Each row is a point. The window is the flat piece filled in between its corners: a triangle in 3 columns, a solid with four corners in 4, and so on. A path goes straight from each point to the next, and from the last back to the first. After which points does the path pass through the window?
In the rows, 128 means zero.

Window, 4 rows:
[[ 73 136 140 118]
 [ 71 170 141 123]
 [157 148 167 118]
 [146 117  73 132]]
Path:
(1): [142 126  74  94]
(2): [128 131  91  91]
(3): [128 131 102 154]
(4): [123 128 101 146]
(5): [127 136  93  83]
(6): [ 99 165 161  68]
(7): [101 155 166 139]
(8): [ 79 151 146 172]
(9): [ 76 171 133  71]
(10): [126 152 112  86]
(11): [131 150 125 175]
(12): [138 120  88 149]
Through the window after points: 2, 4, 8, 12

Window:
[[149  78 174 147  56 158 170 134]
 [122 149 120  99  85 107 119 126]
 [103  51 116 178  86 186 162 142]
 [164 153 134 128 188  72 131 109]
 [134 115 139  92 155 134 134 125]
 [169 160  86 139 163 157 139 106]
 [119 147 109 125 153 135 180 119]
 [ 98 171 197 100  95 104  96 116]]
Path:
(1): [127 144 106 114 146 124 140  60]
(2): [147 165 113 133 160 134 128 149]
(3): [124  96 119 161 110 172 154 192]
(4): [114  78 126 153 105 145 153  84]
(5): [146  81 111 149 120 153 167  94]
(6): [147  93 116 155 117 165 167 164]
(7): [140 144 151 131 144 123 141 186]
(8): [131 123 143 124 132 133 144  61]
Through the window after points: 3

Window, 9 rows:
[[130  90  74 146 203 150  84 156 177]
 [141 124 116 119  92 130 158 113 150]
 [141 151  70 107 181 111  87 153 141]
 [147 137 187 118  99 134 137 127 133]
 [150 138  74 142 190 218 124  80 176]
 [ 96 141 132  84 144 122 156  97 130]
 [125 162 160 119 111 132 198 140 139]
 [216  92 126 161 184 187 166  77 180]
 [ 97 157  72 153 186 112  92 110 155]]
Path:
(1): [125 134 123 111 169 135 126  94 200]
(2): [124 150 120  99 152 144 142 106 174]
(3): [120 123 116 135 149 158 162 101  98]
(4): [111 133 100 137 139 138 122 131  71]
(5): [109 160 139  95 133 116 115 129 181]
(6): [139 134 125 107 157 112 136 124 198]
(7): [132 117 119 138 157 132 143 117 103]
(8): [139 117  92 146 167 152 125 116 112]
(9): [133 139 108 113 160 130 115 102 213]
(10): [148 153 124 110 176 133 121 117 215]
(11): [149 115 102 159 185 166 137 126 100]
(12): [127 126  86 152 157 134 130 124 100]
(13): [132 149 111 106 159 128 115 107 205]
(14): [146 157 143 108 139 143 141 120 209]
(15): [129 122 112 149 151 156 153 120  98]
(16): [129 133  88 149 160 139 141 121  85]
Through the window after points: 2, 12, 14, 16

Window, 12 rows:
[[103  99 131  66 128 100 147 111 141 151 143 121]
 [ 64 222  98  30 106 114 114  52 106 159 122 133]
 [118  82 160 110  93 214  55 126 112 170 118 149]
 [126 160 154  74  86 126 153  71 115 101 149 143]
 [113 123 208 158 177 138 130 127 117 212 175 147]
 [103 127 118 131 137  45 129 112  72 133 161 142]
 [103 132  83 110  77 153  82 117 158 120 144 128]
 [169  41 150 144 162 137 110  84 153 127 182 153]
 [105  94 149  88 176 139  90 161 119  89 117 135]
 [169  95  49 112 116 148 134 124 112 107 148 106]
 [109  65 106 180 160  99 123 119 128 109  95 134]
 [181 143  90 126 130  80 106 135 146 207 126 130]]
Path:
(1): [107 121 107  92 135 132 135 113 123 143 136 219]
(2): [107 100 133  91 151 139 117 139 127 124 133 158]
(3): [117 109 148  97 143 120  80 126 116 111 119  88]
(4): [137 105 146 127 117 126  91 103 126 134 142  85]
(5): [108 101 102 118 133 143 146 141 135 122 134 214]
(6): [110 125  96  80 117 156 120 130 117 154 149 220]
(7): [131 128 158  87 115 125 108  93 118 131 145  72]
(8): [109 140 149 110 128 108  91  80 120 134 133  63]
(9): [105 127 113 112 131 117 135 108 116 141 133 169]
(10): [105 112 111  99 136 115 138 116 132 142 128 159]
(11): [116 111 131 104 126 106 118  98 125 136 137 103]
(12): [111 127 129  92 132 117 109  91 126 136 138 105]
Through the window after points: 2, 8, 10, 12

Window (14 x 14):
[[110 161 125 173 160 189 169 119 191 102  93 105 131 121]
 [161  95 180 108 137 186 167  49 109  88 131 141 144 112]
 [ 46 166 116 105 164 111 134 102  79 115 130 136 216 114]
 [ 74 129 186 111 183 122 122  82 175 109 166  99 156 123]
 [131 174 116 127 161 176 142 126 159 171 152  99 102 139]
 [100 158 135 162 155  80  83  85 119 130 123 142 118 130]
 [129 168 112  87 128  15 130 139  97 109  83 106 150 130]
 [210 155 107 167 161  84 205 189 123 151 121 211 128 122]
 [143 165 128 119 103 137 147 117 152 163  92 173 144 127]
 [ 75 146 185 165 128 121 100 153 141  94 148 118 108 129]
 [ 70 105 104 118 174 152 113 176 157 147 115 147 124 139]
 [160 117 117 171 127 170 104 144 157 172 153 127 168 114]
 [144 170 172 145 227 142 123 171 141 154 119 142 135 131]
 [110 120 222 178 136  37 222  81  60 100  83 121 157  98]]
Path:
(1): [122 136 154 157 154 152 148 115 143 127 127 132 143 156]
(2): [133 155 155 149 144 101 145 123 119 120 124 131 149 170]
(3): [131 164 148 145 149  99 149 128 123 123 124 136 135  91]
(4): [ 84 141 157 123 160 135 109 112 148 131 114 117 118  37]
(5): [ 93 139 160 136 154 122 134 103 123 107 124 108 165 208]
(6): [124 146 127 127 149 144 129 124 145 130 136 129 157 179]
(7): [118 152 124 120 153 142 122 131 148 140 124 136 135  99]
(8): [ 90 150 154 144 146 119 113 144 134 115 137 129 107  44]
(9): [111 147 162 145 132 105 128 129 135 110 122 119 146 209]
(10): [147 135 146 164 157 117 159 144 133 145 127 148 164 200]
(11): [140 153 138 141 161 119 149 137 132 135 123 145 122  55]
(12): [124 151 128 137 149 142 123 129 152 151 126 143 123  38]
(13): [128 136 130 150 145 139 123 126 140 145 132 129 148 155]
(14): [108 150 137 148 155 143 123 122 144 124 132 133 149 183]
(15): [121 150 125 116 160 136 111 140 149 139 134 144 120  40]
(16): [120 151 154 131 150 159 148 115 138 129 138 142 108  29]
Through the window after points: 8, 10, 12

Window (14 x 14):
[[111  86 123 141 191 123  62 164 131 118  73  85 188 140]
 [137 119  96 100  89 149  90  97  96 137 186 136  84 119]
 [ 73 128 128 104 179 127 109  96 117  85 143 122 169 125]
 [164 165  63 153 100 160  77 158 106 131 172 161 170 152]
 [134  70  78 143  79 131 179 105 146 114 184  86 174 139]
 [172 110 106 115 143 174 168 127  96 107 177 110  86 127]
 [114  84  86 106 206 102  71 101 203  67 143  99 151 137]
 [162 135  97 102 107 122 147 167 119  78 105 123 180  89]
 [ 92 150 122 150 153 102 136  81 157  75  57  89 140  80]
 [143 123 122 175  91 118 108 179 174 119 133 178 138 120]
 [134  97 168 125 148 134 118 148 188 104 124  27 156 154]
 [ 92 157  86 153 113  65 112 149 160 145 145 132 111 122]
 [ 95 113 123 165 146  93  82 143 114  56 113  74 176 130]
 [125 109 127 138 151  56 113  52 143 123 171 109 136 147]]
Path:
(1): [117  89 125 163 162 115  98 124 143 139 172 100 153  65]
(2): [121 117 113 134 138 115 109 120 152  93 135 107 139 160]
(3): [115 114 108 131 122 102 110 114 142  99 132 113 155 151]
(4): [130 111  97 151 135 111  96 123 162 122 159 102 166  94]
(5): [114 135 116 151 158 107 119 119 134 119 125  93 155  72]
(6): [103 131 107 134 128 104 116 111 166  82  92 115 127 141]
(7): [ 97 140 107 123 130  95 124 113 145  93  69 118 122 167]
(8): [110 133 115 152 148 110 120 108 150  97 113  95 148  80]
(9): [123 136 103 151 141 113  98 128 135 121 171 108 165  65]
(10): [130 117  95 112 108 119 130 128 122  93 110 138 123 159]
(11): [ 96 137 114 114 139  88 114 118 125  79  95 132 127 180]
(12): [136 118 133 159 168 111  80 108 152 120 166  87 160  65]
Through the window after points: 5, 7

Window, 14 rows:
[[136 176  68 153 126 118 131  87 104 190 208 141 106 117]
 [ 64  13 128  75 104  73 204 140 154  57 125 181  91 141]
 [111 171 121 110 179 136 152 151 103  89 133 137 122 129]
 [132 134 121 148 165 155 146 165 165 140  83 142 124 142]
 [131 126 118 120 139 120  87  59 102 147 136 155 132 138]
 [153  31 200  70  93  62 187 138 113 141 180 109  98 158]
 [162  60 118 199  99 199 125  50 130 112 116  90 107 156]
 [ 91 125 180 123 107 185 114 180 126 133 119  99 186  72]
 [111 124 118 167 166 106 116 164 136 132 119  89 144 120]
 [ 66 123 127 161 117 104 192  81 155 167  93  85 128 116]
 [119 100 180  79 131 135 114 154 153 115 187 112  78 123]
 [136 173 169 171 141 119 118 171 124 124 120 133 104 102]
 [165 171 110 113  67 155  93 140 138 106 158  97  82 158]
 [108  94  86 135 129 146 131 120  92 160 110 106  69 110]]
Path:
(1): [166 111 124 113 115 137 130 128 129 107 128 101 108 100]
(2): [164 116 107 100 159 120 153  91 157 120 125 100 111  59]
(3): [ 81 164 140 146 124 142 125 177  84 124 158 144 126 183]
(4): [ 94 122 147 139 134 151 125 142 115 135 132 117 133 138]
(5): [162 118 109 136 132  84 122 143 169 128 105  92 147  45]
(6): [127  88 131 104 123 104 163 129 151  99 131 132  99 118]
(7): [ 78  69 151 126 117 128 148 150 112 134 134 144 109 162]
(8): [ 58 131 160 150 145 148 133 154 107 138 142 132 112 198]
(9): [178  87 108 110 115 115 146 109 153 104 103 100 111  63]
(10): [138 134 106 140 141 144 129 121 133 118 111 115 110  75]
(11): [ 63 155 124 178 142 136 118 142 127 138 134 145 126 206]
(12): [ 87 117 137 152 126 139 112 145 111 152 150 119 106 161]
(13): [169 114 101 123 135 104 141  79 134 111 123 107 131  80]
(14): [153 128 126 122 115 132 128 118 129 129 139 105 132  61]
(15): [ 95 139 161 144 145 147 118 158 108 159 146 111 127 185]
(16): [ 98 122 141 141 120 146 112 148 112 142 154 127 112 163]
Through the window after points: 2, 4, 6

Window:
[[107 163 121 100  57 204 125 109 108  58 106 140 182 149]
 [135 175  86 121 147 168 212 185 111 135 111  95 156 180]
 [ 83 152 104 143 137 155  87 157  95 196 116 152 162 114]
 [133 113 154 181 131 168 104 174  87 107 184 131 113 115]
 [154 150 153 140 137 151 101 129 162 165 107 155 176 118]
 [136 184 153 162  88 208 151 193 130 107 115  99  51 105]
 [ 77 168  76 102 155 164  87 161 128 128 140 180 168 130]
 [180  42 129 112 149  76  81 143 133 129 134  58 136 105]
 [152 119 169  56  90 139 125  85 145 170 114 150  95  94]
 [137 148  33 106  83 138 141  71 166 129  76 168 134 161]
 [ 92  82 143 163 125  94 110 191 122 107 158  94 147 135]
 [123 163 138 127 124 126  94 136  93 118 102 168 133 143]
 [132 113 167 131 140 182 107 108 135 140  69 171 109 129]
 [ 74 168 133 156 143 120 113  78 143 137 135  72 158  85]]
Path:
(1): [129 137 132 128 105 152  86 138 131 144 132 118 143 188]
(2): [133 123 106 118 121 163 158 163 110 104  92 182 139  67]
(3): [133 136 116 126 117 156 132 148 116 117 110 154 139 117]
(4): [124 136 122 129 113 150 100 134 129 137 123 133 123 172]
(5): [122 142 160 123 117 156  94 129 136 144 143 112 118 178]
(6): [117  92 104 148 151 132 124 162 112 110  92 163 157  62]
(7): [144 134 116 139 130 132 152 153 119 132  95 155 168  73]
(8): [128 157 140 127 126 169  83 118 156 157 134 123 135 188]
(9): [103 154 112 138 131 169  72 116 133 179 159 112 127 177]
(10): [109 145 108 133 128 145 133 159 108 147 102 141 157 113]
(11): [117 119 131 127 128 128 102 136 121 112 110 149 145  77]
(12): [ 98 160 131 133  98 183  80 130 139 139 158 129 131 180]
Through the window after points: 5, 7, 9

Window:
[[158 105 125 212  90 181 239 111 129 129 191 157 164  99]
 [ 82 119 113 129 100 114 105 154 168  84 140  68  29 157]
 [ 63 182  69 134  67  78  93 150 146 133 150  84 149 119]
 [191 201  69 146 110 148  93 137 113 102 177 103 123 100]
 [171 132  96 137 103 142 113 108 165 143 123 173 123 118]
 [113 164 144 132 117 115 139  84  96  64 125 150 173 108]
 [163 100 172 146 146 102  83 153 136  86 163 147 126 130]
 [119 123 103 137 154  99 103  89  83 105 171 160 131 155]
 [ 98 128 132 206  99 151 103  85 119  93 147  83 139 138]
 [146 107 139 181 148 128 182 114  90 100  52  33 185 113]
 [142 147 127 108  68 124  64 130  88 151 104 152  89 119]
 [135 139 184 107 139 116  67 113 144 149 105  38  44 142]
 [146 115 142  42  90 163  62 114 100 105 139 153 166  87]
 [184 124 125 148 112  81 106  81 110  82 156  86 106 141]]
Path:
(1): [144 152 117 146 111 130 123 116 123 106 145  89 138 159]
(2): [127 113 120 151 146 117 100 109 141 104 145 107  94  47]
(3): [ 93 115 114 159 142  99 116 112 158  91 171  87 103  41]
(4): [143 138 121 152 103 129 144 120 116 101 136 100 147 173]
(5): [138 128 131 144 106 146 129 117 112 116 118 106 163 150]
(6): [149 111 125 139 135 103 131 113 107  94 151 117 113  34]
(7): [139 124 104 144 108 122 103 129 136 119 144 115 105  78]
(8): [147 161 113 141 105 140 111 125 120 105 153 102 124 170]
(9): [133 142 129 132 108 135 119 109 107 115 125 101 159 196]
(10): [145 125 123 161 133 115 119 108 113 104 137  96 113  91]
(11): [134 121 130 150 122 106 109 107 109 112 125  97 116  93]
(12): [143 154 127 127 100 129 115 142 133 113 122 101 148 185]
(13): [164 147 109 124  92 166 116 116 161 104 137 146 149 199]
(14): [134 118 116 156 121 103 119 111 125 140 127 132  93  50]
(15): [125 132 115 134 111 116 108 114 115 104 135 127 111  83]
(16): [154 149 122 115 111 114 120 138 138 125 133  98 151 168]
Through the window after points: 5, 9, 11, 13

Window:
[[214 143 148  74 149 125 127 127 162 139 153  86 135 149]
 [153 129 113  92 106 137 183 197 155 140 146 135 119 172]
 [107  96  91 118 175  76 101 124  94  89  83 152 181 163]
 [130  66 148 108  97 187  92 164 125 120  78 102 136 112]
 [166 145 152  75 130 118 131 133 139 173  92 164  90 157]
 [ 55 177 115 167 110 125 157 159 158 105 198 119 111  96]
 [191  72 136 161 149 166 111 154 128 114 124 161 106 167]
 [144 174  80 134 157  96 158 168 104 178 127 123  86 161]
 [ 68 152  76 117 120  68  86 143 192  91 110 103 125 147]
 [151 149  89 138 120  95  91 133  84 138 125 170 134 207]
 [107 178  86 140 166 167 138 178 132 136 123 136 149 121]
 [119 146  73 199 164 129 105 180 137 172 203 151 148  83]
 [ 99 135  58 106 134 127 183  78 174 147  99 133 101 140]
 [155 179 157 167 104  87 124 135 141 129 109 128 167 104]]
Path:
(1): [167 125  58  98 137 125 118 138 120 105 112 159  97 110]
(2): [148 155  86 114 130 120 128 154 143 121 137 132 116 131]
(3): [107 133 154 133 157 134 139 148 142 166 116 111 164 186]
(4): [ 89 128 119 164 155 133 138 156 157 180 137 121 137 183]
(5): [140 134  91 125 129 117 116 155 109 115 109 151 119 120]
(6): [143 152  90 123 121  91 130 152 136 111 111 129 131 115]
(7): [110 155 124 142 129 101 111 137 159 133 121 120 138 148]
(8): [121 120 162 165 147 136 142 155 156 161 147 113 157 183]
Through the window after points: 2, 6, 8

Window:
[[162  90 102 121 141 178 106 147  69 124 141 130 179 113]
 [150 150 161 126 175 148 184 139 125 168 139 173 153 142]
 [146 117 110 129 135  68 161 115 141  91 180 100 102  99]
 [ 96 109 154  98 124 113 104 110 138 137 108  71 161 196]
 [161 123 165 166  78 106 156 112 212 123 164 125 143 119]
 [ 96  78 151 153  84 132 196 173 124 164 132 141 180 151]
 [120  97 163 168  79 152 129 177 120 122 119 187  84 105]
 [160 100  65 158 100 161  98 189 109 161  89  75 125 119]
 [137 115  99  79 170 101 129 130 129 160 172 154 130 107]
 [144 159  99 195  67 157  91 133 115 157 185  94 124  82]
 [ 93 119 150 128 170 125 167  99 180  98 125 191 149 153]
 [ 97 154 127  87  73 137 102 133 108  73 125 155 157 157]
 [148  40 104 133  56 163 209  98 111 145 132 100 165 171]
 [ 71  80 108  55 150 170 132 236  99 138 147 107 104 165]]
Path:
(1): [100 119 125  86 144 138 169 128 145 147 110  80 147  99]
(2): [125 110 113 111 120 153 139 125 150 128 114 117 136  94]
(3): [144 116 124 134 123 125 126 144 113 126 152 132 128 152]
(4): [151 114  86 165  76 133 120 176 126 145 161 114 156 195]
(5): [105  92 163 105 120 167 150 133 125 138  79 136 133  77]
(6): [ 92 125 144  57 106 125 173 120 125 139 111  95 139  85]
(7): [133 103 123 145 127 119 132 138 134 127 149 124 142 154]
(8): [141 123 125 127 123 111 107 161 126 138 151 154 141 181]
(9): [107 115 140 103 126 153 163 122 125 132 126 126 136  98]
(10): [126 108 137 117 111 149 142 123 127 121 124 127 137  94]
(11): [152 115 132 172 101 121 121 181 132 134 171 164 142 188]
(12): [157 112 119 142 122 110 108 129 114 115 183 147 155 205]
Through the window after points: 6, 8, 10

Window:
[[116 113  94 154 129 113  74 105 129 112 155 111  89 153]
 [128 114 168 166 130 134 135  96 127  72 137  78 103 168]
 [127 106 107 196 116 150 162 204 237 170 127 181 103 101]
 [152 101 142  93 141 142 107 139 107 116 148  80 113 114]
 [105 142 145 180 104 188 126 158 145 228  64  79  92 115]
 [ 89 152 147 147 154 123 137  45 145 104 115 142 137 116]
 [ 72  90 147  94  96 123 143 125 119 103 141 145 121 179]
 [144  81 177 148 102 117 100  82  80 119 160 121  95 124]
 [ 69 119 193 148 141 103  87 116 117 103 147 110 158 147]
 [172  46 113 136  88 141  91 138 138 129 114 107 154 153]
 [173 138 131 136  58 160  97 155 153 145 153 118 130 145]
 [140 151  95 204 128 147 186 224 162 213  91 180 135 144]
 [126 114  95 184 109 188 123 205 161 105 106 208 123 123]
 [ 93 145 194 124 157  77 104  90 144  86  84 156  94 160]]
Path:
(1): [119 114 130 147 100 105 116 128 141 119 115 117 116 131]
(2): [129 112 141 161  97 122 119 154 128 116 109 109 117 117]
(3): [134 103 139 132 134 183 103 132 161 168 156 153 108 183]
(4): [108 104 145 145 157 160 116 102 141 145 128 148 108 154]
(5): [108 122 138 170  89  80 137 162 120  76 109 100 143 112]
(6): [139 114  93 164  64 117 126 171 126 137 107 132 102  87]
(7): [117 112 166 137 167 180 131 118 165 143 133 143 117 201]
(8): [117 126 151 148 146 143  90 100 132 123 124 135 107 166]
(9): [102 122 128 147 111  86 121 139 145 113 113 121 100 121]
(10): [122 125 119 172 107 116 134 152 139 124 118 130 122 117]
(11): [136  75 150 136 136 202  99 139 194 158 162 182  83 162]
(12): [139 104 131 154 132 176 101 161 159 154 127 154  94 152]
(13): [124 136 123 167  79 129 134 147 150 126 123 118 133 116]
(14): [114 133 138 135 111  99 111 139 142  86 111 135 124 101]
(15): [141  83 150 141 154 177 109 122 128 157 132 128  97 198]
(16): [124 113 174 145 179 158 100 112 127 162 144 118 119 179]
Through the window after points: 8, 10, 12, 14

Window, 14 rows:
[[132 167 123 169  98 115 105 109 158 147 161  71  93 149]
 [112 119 115 105  58 159 132 157  99 194 111  96 163 123]
 [120 165  84 147 191 103 158 142 160 127 132 177  88 147]
 [134  33 189 127 123 146 133 214  94 120 153 122 121 107]
 [ 91  78  99 139 108 128  88 186  78 124 159 150  59 128]
 [130  45 124 143 124  83  58 137 124 115 148 128 161 145]
 [138 174  61  70 121 138  85 140  82  99 138 106 144 134]
 [ 99  85 140  91  89 150 142 159 154 188 177 151 156 177]
 [109  51 184  85 124 132 156 135 103 104 107 156  98 131]
 [103 194  84 103  86 143 124 153 127  62 106 136 160 113]
 [119 113 166 127 153 133  74 128 146 162 134 168  78 136]
 [ 71 168 129 124 154 117 145  92 176 100 136  95 121  77]
 [113 178 178 164 171 136 111 103  56 149 152 134 112 157]
 [ 98 127 107 136 164 178 149 125 155  59 103  98 157 127]]
Path:
(1): [114 104 106 135 121 151 131 109 128 128 138 159 153 122]
(2): [ 91 179 133 110 150 121 118 155 148  95 108  56  90 156]
(3): [104 159 132 113 130  94 108 190 118 109 110 102 134 176]
(4): [123 101 111 124 129 161 123 102 109 101 144 151 106  81]
(5): [129 163 104 109 101 135 110 127 120 103 145 158 145 113]
(6): [ 89 123 107 125 116 135 118 171 118  98 116 117 119 135]
(7): [ 86 141 123 108 117  76  92 203 127 149 112 116  98 188]
(8): [123  77 128 140 131 152 120 120 117 122 151 130 127 112]
(9): [125 150  82 110 107 175 122  80 125 107 172 148 118 109]
(10): [106 119 142 138 146 103 107 188 127 145 120 112 123 151]
(11): [ 82 123 149 139 176  64 119 167  70 160 102  87  81 169]
(12): [122 129 117 107  86 170 124 122 133 130 143 130 158 107]
(13): [132 102 106 115 129 159 107 114 117 111 162 138 114  91]
(14): [ 76 183 130 155 123  77 116 170 161 146 113  93 134 189]
(15): [124 158 165 101 140 106 112 211 118 120  64 138 119 166]
(16): [111 119 117 134 119 134 117 114 113 148 174 127 116 116]
Through the window after points: 5, 11
